Each wall is flat, endless, passes through zero and stands at right angles to its row. A trip goes straight from one point to another. List the walls that it crosses, first one first.

Walls:
(1): [29 18]
(2): [-54   0]
(3): [ -8 -17]
(4): [ -8 -30]
Trips:
[-44  23] to [6 9] => 1, 2
[-18  -2] to [ 20 -18] => 2, 1
[-16  11] to [-13  -6] => 3, 4
[19 -3] to [30  2] => none
[-48 -33] to [ 12 -28] => 2
[ 30 -76] to [25 31] => 1, 3, 4
[7 5] to [13 -8] => 4, 3
[-60  22] to [-60 -30] => 4

Walls:
(1): [ -5 -27   9   0  37  12  10 -20  15]
(2): [-53  43 -10   9  15  -6   6   0   7]
(3): [-26  20  12   9  11 -22 -72   2  22]
Trips:
[ 61 -25   0 -23 -15  15  -8 -19 -41] to [ 24  27 -40 -44  31 -20  23  41  21] => 2
[-16  30  15  -9  -4  28 -27  -1  17] to [-10 -19  -5 -28  24  29  10  -7  13] => 1, 3, 2
[-23  11  13   3  26  53  35 -20  23] to [ 10 -22   4  37 -33 -72  29 -15 -19] => 2, 1
[ 20  18  28  10 -12  16 -27 -18  -5] to [ 19  23  73 -18   3 -33 -13 -58 -29] => 1
[-36  31  55  -7  76   7   9  58 -45] to [-20  73  51   1   7 -34 -10   7  11] => 1
[  0 -25 -14 -10  42 -27 -36  42  -7] to [  6 -30  23 -43 -17 -29  23  12 -16] => 3, 1
[-25  53 -56  12  26 -21  48  13 -20] to [-19  21   8  32  30   1 -23  31  -2] => 3
[ 17 -20   3   5 -11  25 -19   8  23] to [ -3  27  -6 -31  31  15   0   2  52] => 2

Walls:
(1): [-22  25 -48 -20 -31 -15 -55  40 -26   9  -1  52  19  -2 -57   5 -15  -6
  26   0   0 -43 -21   0]
(2): [-10  -5 -30   1  32  53  27  23 -33  28  25   8   6  18  32  -9 -41  18
 -71  18  -9  45  11  18]
(3): [-18  -3  17  45  21 -12 -37 -16   3   8  83  22   5  34 -49   3 -28   7
  23 -12  17 -27  11  22]
(4): [ 11   0  -4 -12  -7   0 -44  38  40 -26  32  22   0 -12 -27 -53  49   4
 -19 -21 -18 -10  13  38]
(5): [ 13   8   4 -21  34   5  -2  22   5   7  39 -15  10  11  40  44  30 -34
  30  52 -10   9 -19 -18]
(6): [ 17 -28  21  24 -31 -15  56  -8   3  -1 -19   7 -19 -20  36 -29   4  48
  42 -67 -51   9  -1  -2]
(7): [ 16  13  44  34  17 -52 -15 -26  77  11  21  13  15  38   4  -9  40  24
 -33  10  37 -39  16 -54]
Trips:
[ 23   1 -19 -31  48 -18  34 -10 -27   2  30  13  -5   3  13   0   1 -40
  51  30  13 -13 -33  37] to [ 28  16  62  -1   1  23   3 -37 -46  24  29   7 -19  37  35  16  13  64
 -45 -16 -17  24 -25   7] => 2, 1, 6, 7
[ 15  -7  63  -7  12 -39 -26  -2   6  -5 -19 -28  43  44  14 -68 -17  22
  34  -8 -28 -18 -15 -11] to [  6 -23 -36  22 -15  -3  15 -11 -53  43  30  21  22  54   0  17 -30   9
  15   6 -14  -8   5  -4] => 4, 1, 2, 5, 7
[ 38  10 -63 -23  11  24  18 -24   8   0  49   4   6   2  -4  -7  12  13
   0 -28  61 -29  29 -15] to [ -8   3  13 -13  48 -15 -13   9  36  30   7 -27  35   4  11 -16  41  -9
 -45 -42  26  -7 -25  36] => 1, 5
[ 26   0   3  25  24 -20   5 -28  15 -16 -15   3 -35  15  18 -36 -26  32
  -5   5  16 -42  13  -1] to [-42 -19 -47  24  -1 -39  16 -35   5 -46   1 -36 -34  62 -10   3  -2 -13
   9 -23  38   8 -18  -3] => 6

Walls:
(1): [-10  27   7  21 -20   3  31  43 -10 -27  27  37 -12 -35  -7 -17 -41  12
  -7 -22  -5  -6  16  -2  -3  56 -10  13 -24   8 -22 -24  -6 -40 -32  20
  19   6 -29  -8  45  -2   7 -21 -56 -12  -8 -49]
(2): [ 15 -27 -12 -19  -3 -18  12  33  17  18  33 -14  15  21   1  -4  10  -9
 -16  15   9  -6 -18   9 -20 -24 -23  43   3  17  29  24  16 -31 -15  -6
  23  -5  37 -10 -14  14   9 -34   4 -18 -11  52]
(3): [ 27  21 -24  48  19 -14 -35 -28  -2 -41 -16  23 -35   2  -9  20  74  27
  -3  21 -32  46 -24 -10 -38  18  28 -17  34 -31   4   1 -23   1   3   7
  38  44  24  -5   0 -16 -54   0 -18 -22   4  33]
(4): [-27  -6  -6   4 -29  24 -19 -36   9  -8  35   9   6 -25  21 -15 -10  55
  20  -3 -34 -16  -8 -15  27  41 -18 -49 -15  10  -2  36  40  19 -34  44
  10  17   3  17 -53  22  17  81 -30  20 -39  38]
(5): [ 13 -15  -5  10   8  68  27   9   8 -18 -19   1  18   9   3  -2 -19 -31
 -14  -1  27 -19 -35  48 -25  31 -60   2  -2 -29 -50  29 -15   7   2  15
  30 -22 -35 -10  38   7  -7   6   8  -8  10  58]
Trips:
[-24  16  32   6  35  26 -15  45 -25 -34  52   0   0 -11  16  11  13  59
 -33   4   8  29  33 -26 -95  -2 -31   2 -10 -29  29   2  32   0   0 -55
 -19 -62  53 -47 -36  -7  26 -12 -40   7 -23  -4] to [ 50   4 -23  -1  10 -40  -7   0 -30 -16  35   3   6   3  -5  46  15   7
 -36 -11 -17 -16  32  31  26 -32   8 -17  30   0 -18  36   3  21 -40  48
 -39 -49   1   3  10  22 -16   4   0 -18 -12   9] => 1
[ -3  -7  18  22 -17  34 -21 -36   6  32  -8  46  37  10   2  17  18  -9
  53  11 -25  20  37  42  29  -8  -1   6   0  -3  30  11 -35  34   8  44
 -13  12  58  -8  30  21  22 -13   4  54 -14 -47] to [ 20  25   1 -29  10 -10   9   1  26  -9 -53 -15  38  36  16 -26  16  -7
 -30  -6 -26 -23 -54   2  13 -32  13  -7 -35 -24 -22  10   3 -34 -15   4
 -39 -29  11   8 -35 -23 -19 -27 -19 -15   2 -26] => 4, 2
[-12   5 -20  38  49  -4 -39  32 -17 -10  19  13 -11 -26 -21 -19 -33  21
  30 -32  -1 -35  22 -19  49  16 -14  22   6  33  12 -31 -16  -4 -15 -17
  16  13   4  17 -32   5   0  18   0   1  28 -43] to [ 28  64 -21 -14   9 -14   0   2  34 -13 -17  23  22  20  -4   5 -25  -7
  36  20  20  10  -2  -2 -23 -26  39   0 -21  31  37 -19  -3   1 -13  -2
 -41 -16  -7 -23 -49 -11 -14  -6 -10 -13 -37 -31] => 4, 1
[ 35 -22  21  17  64  -3  -7 -38  -1 -12  -7   5  44  41  19  14  17   3
  54  32 -54  30 -47  41  41 -44  -7   8 -30  18  -8 -14  23  34 -37   7
   4  -2 -42  46   5  -6 -22  -9  -5   3  23  26] to [ -5 -37 -13 -45  35  47 -13  23 -11 -37  -6 -34  -8  27  22  12  -1 -11
 -18  21 -14  -3  20  27  23 -43  18  24 -14 -12 -19  27 -14  22 -41  -1
  28  -9  32  20 -22 -10 -21  -3  19 -32   4   8] => 2, 4, 3
[-58 -10 -27 -35   2  23 -26   7   5   0 -10  37   9 -51  22  -3 -36 -67
  15  16   0  35 -19  -1  25  -4 -25 -13  10  26 -16 -13 -17 -30  -9  35
  31  -5 -39  28   9 -42 -45 -14  30 -19  32 -42] to [  7 -23 -36  27 -79  50  38  21 -27  -7 -25  -4  21 -15   0 -31 -40 -15
   2  -1   2  22 -18  -7   5 -28 -33 -41   3   5 -12   4  41  -6  26  -9
 -29  -9   6  14 -12 -12 -31 -38  31   5  21   8] => 1, 2
[ -4 -52  42  27  38  -2 -18 -70  12 -48 -33  15  42 -32  -5  26   6 -30
   3  35  25 -14 -36  16  13 -52  -9  16 -19 -41 -19  14  -1  39  37  22
 -30   8   0  20 -15 -52  16  21 -38  57 -22 -12] to [-21 -14 -16 -18 -33   5  20  24  -3 -43  11 -21   9 -24  10   2  39  14
 -13  -2  -7   2 -26 -48   8   3   7  33  51 -25  33  20 -47  -7 -23   8
  19  15  -4  14 -21  32  -2   0  10 -26  38   6] => 2, 5

Walls:
(1): [ 14 -20   3  15 -37 -14 -15  16 -17  -1  20 -24 -19  14  26 -17  45  13
  25 -14  -5 -17  12  33  33  -9 -12  -8 -15  14 -45  -5 -14 -14  23 -21
   2  45 -12  -7  22  59   4 -34   8  29 -35   2]
(2): [ 32  10  52  50  -7  36 -15  11 -44 -11  47  43  24 -30  22  43   3 -34
 -20  10 -13 -12 -34  21 -26  37  31  -4 -37 -33 -11 -22  -8  11 -80 -31
   2 -19  -6  -8  35 -23 -18  20  31  13  23  24]
(3): [-30 -10  -6 -30 -26 -22  40   7 -25  -2  -1 -16 -55 -10  -2  41  14   2
  41  26  31 -23  17 -43  11  -5  16 -21  37 -21 -46  56  40  -9 -34  22
 -11 -20 -10  16 -60 -26  23  -2 -11  34  -2 -13]
(4): [-28 -44 -13 -16   8   5   6 -26 -32  13 -29 -25  -9 -27  59 -21 -21 -29
   0 -18 -22 -30   6 -21  -6 -54  32 -31 -33   1  28 -11 -27  11 -24  16
   2  -4  36   9 -37  15 -22 -12  38  45 -26  24]
(5): [  2  49  17 -31 -13  38   8  -5  23  14  34 -18 -15  16  -9 -41  41  -7
 -19  24  17  31  45  64 -20  44  15  19  28  49  12  -9  28  27  37  58
  19 -25   9  33 -24   7   3  -9 -25  59 -39  26]
(6): [ -8 -20  15 -21 -23  18 -15 -17 -40 -30   9  -5  46   9  35 -19  14  -5
  11   6 -66  17 -35 -13 -22 -28 -50 -12  47   6  -6  -9 -20  65   1  23
 -20   0 -35  33  51  18  34 -21  54 -31 -25  45]
Trips:
[ -8 -47 -41  12  13  24  54 -16  27 -12  27  13 -15  23 -22 -28 -19 -16
  35 -32 -41 -15  62 -12 -26 -42  16 -53   5 -34   3  24 -38 -58  24  10
   5   4 -33 -95   9  -4 -36  29  10  10   3   1] to [  9  -2  17 -15 -20  -5  -8  37 -28   9 -38  16 -29  54 -15 -24  18  -8
  -4   4  36  24 -46 -10 -36 -39  15  -5   4 -10  34   4 -29  14 -12  -9
  83  -8  47  14 -20  61  -2  16 -23 -14 -34  37] => 3, 5, 6
[ 16 -42 -11 -17  33  41  -4 -19 -24  20  47 -18   3  -3  42 -14  22  -1
   7  22  24  -7  -9  12  27  13  18 -19   5 -37  39  58  23 -14 -28   1
  10  18 -15  28  26  10 -24 -26 -26  31 -42  -2] to [  7  -5   5   5  52  60 -11   5  20 -25 -33  43   1  28 -22 -31 -21  16
  38  -3 -47   7  29  67 -22  14  73   1  20  34  11  10  24   3  -1  19
   0   9   2  52  -3 -18  48   0 -11   8 -24  12] => 3, 1, 2, 4
[ -8  -4  -5  28   9  10 -20  39  23  12  31 -17  24  -8  12  31 -15  14
  11  17 -36  -2  24  15   7   0  52 -55   5   5  -1  -2  30  -8  13  41
  59  11   3  45   7  11   5  -6  14  23  -7  15] to [-40  27 -30  27  -4 -28 -25  -6  14   1 -33  46  19  -6  -6 -32 -65  -2
 -31  12 -14   8   8   2 -31  12  37  40  18 -28   7  12 -48  19  56  22
   7 -33   0 -14 -22   2  -3  -2  38 -15   2  17] => 3, 1, 2
[ -7   2  24  21  16  38   8 -14 -17  -6  25  41 -14 -46  17 -34 -57 -23
 -23 -40  -6 -14  27  20   5  -4 -14 -17  27  72  -3  46   2  19  14 -64
   9  14  18  35 -39 -36 -52   0  29  17  11   1] to [ -6 -22 -49  -9 -25  10 -29  25 -37  20 -11  43 -21  14 -25  -8  18 -61
   3 -14  29 -36 -26  17 -14 -14 -16 -49 -13  -6 -54  64   9 -33 -40  -3
  26   8  45 -10  22  73   1 -34  -7 -26 -27  30] => 1, 5, 3, 6
[ 34 -35  -6  -8  -2  -5 -25  41  29   5  -3 -33   9  27  -3  80   6  -2
  29 -14  39  18  24   1  21  -2  50  23  12  34  29  38  10 -27 -21  -9
 -32   4  10  -5  57   9 -18  17  -6  48 -15 -39] to [ 22  26  -7   1 -64  -9 -52 -21 -23  -3 -20   7   6   4 -48  10   7  67
   5   5  -5  -2 -11  25 -28 -30  38  15 -17 -35 -27  47   3  15 -29  67
  -9   5 -23  73 -29  22  -1 -28  54 -12 -34 -18] => 5, 6, 4
